Every row gives one point. The last column is the point's height on a tilted bowl or saddle (a function of degree 2), plus a little noise. Along how many of its main directions does it bend up, bend down or stay straight?

Points (16 x 4):
[[ 10  39 -37   2]
 [-57  41   7 -61]
 [ 14  46   5   1]
 [ 12  13   6  30]
 [-55 -34  20   1]
 [-28  37 -21 -25]
 [-44  13  -3 -20]
 [-20 -42  22  44]
 [ 26  22  68 -21]
 [  3 -12 -21  19]
 [-11 -64 -32 -46]
 [ 32  20  -3  17]
 [-38 -12  60  48]
 [-72   1  28 -36]
 [-24  -9 -36 -26]
 [-15 -15  10  36]]
Directions: 0 up, 2 down, 1 straight

Points (17 x 4):
[[ 29 -62   2  22]
 [ 76  -5 -30   5]
 [ 44 -26 -12  11]
 [ 17 -46  44  41]
 [ -1 -13  25  23]
 [ 15  25 -21   2]
 [ 12   6  -2   8]
 [-23  -7  17  18]
 [ 38  50 -32  -6]
 [  3  -3 -23  14]
 [-11  -7  -9  12]
 [ 21 -19  84 106]
 [ 74 -29 -14   7]
 [  6  31 -12   0]
 [  3  62  41  31]
 [  0  15  44  38]
 [-42  11  -6  13]]
Directions: 1 up, 0 down, 2 straight

Points (23 x 5):
[[ 19 -22 -23  36  25]
 [-41  34 -28 -26  10]
 [-22  41 -22 -20  13]
 [ 16  -1 -72  33  39]
 [-35 -53 -17  72  73]
 [  1  -7  76 -45  41]
 [  4  -3 -25   9  12]
 [ 39 -19  42   5  12]
 [ 15 -19  -7 -64  21]
 [-10  -3 -23  14  14]
 [  5 -71 -67  21  65]
 [ -7   8  14 -54  18]
 [ 41  41 -32  -9  25]
 [ 29   6  43  25  15]
 [-57   0  23   8  33]
 [ 18 -32  -8  41  28]
 [ 27  -6   1  -6   9]
 [-33  42  12  -9  23]
 [-14 -44  -5  35  36]
 [ 16 -56   3  66  52]
 [ -1  18  -3   1  10]
 [ -2 -27   4  -8  15]
 [ 39  15 -66 -15  33]]
Directions: 3 up, 0 down, 1 straight

Points (23 x 5):
[[-60 -12 -21 -19 -29]
 [ 27  38   9  37 -22]
 [-43   4 -14 -30 -19]
 [ 14   2 -51 -17 -16]
 [  7  -8 -27  -3 -10]
 [-66  30  52  -8 -49]
 [ 19  33  -9  45 -20]
 [ 26 -23  52   4 -43]
 [-42  -4  10  -6 -20]
 [ 26 -13  -8   4 -14]
 [-37   0 -65  19 -38]
 [ 22 -18 -37 -24 -18]
 [ 54  25  43 -44 -60]
 [ 14  21  30   7 -20]
 [ 16  58  19  44 -30]
 [ 46 -13 -10 -10 -22]
 [ 32  83  37 -11 -50]
 [-29  44 -23  29 -22]
 [-27   6 -22   9 -13]
 [-53  27 -26   2 -25]
 [ 22 -10 -52  84 -60]
 [ 37  32  43 -19 -41]
 [ -5 -14 -22 -13 -12]]
Directions: 0 up, 4 down, 0 straight

Points (25 x 5):
[[  3  36  -2 -20   4]
 [-28  10  42   5  -6]
 [ 25 -13 -31 -32  37]
 [-34  36 -10  16  -5]
 [-24   9  13  -5  -8]
 [  8   4 -65 -36  62]
 [ 58  15 -61  -1  68]
 [-86  11  19 -13  31]
 [-21  15  50 -28  10]
 [-60 -19  56  44  29]
 [-34 -10  32 -20   6]
 [  6  -3  -2  44  -2]
 [  2  17  -3 -12  -4]
 [ 22 -19  25  18  -1]
 [ 73   8  35 -18  44]
 [ 39  -1 -65 -14  65]
 [-36 -19  -1 -22  14]
 [-57  31   8 -62  51]
 [ -3   3  56  -3   0]
 [-59  30 -21  15   5]
 [ -8 -61  -1 -15  41]
 [ 59  22 -33  17  41]
 [ -2  48 -34  23   9]
 [  2   1  38 -52  26]
 [ 25  -6 -41  -6  28]]
Directions: 4 up, 0 down, 0 straight
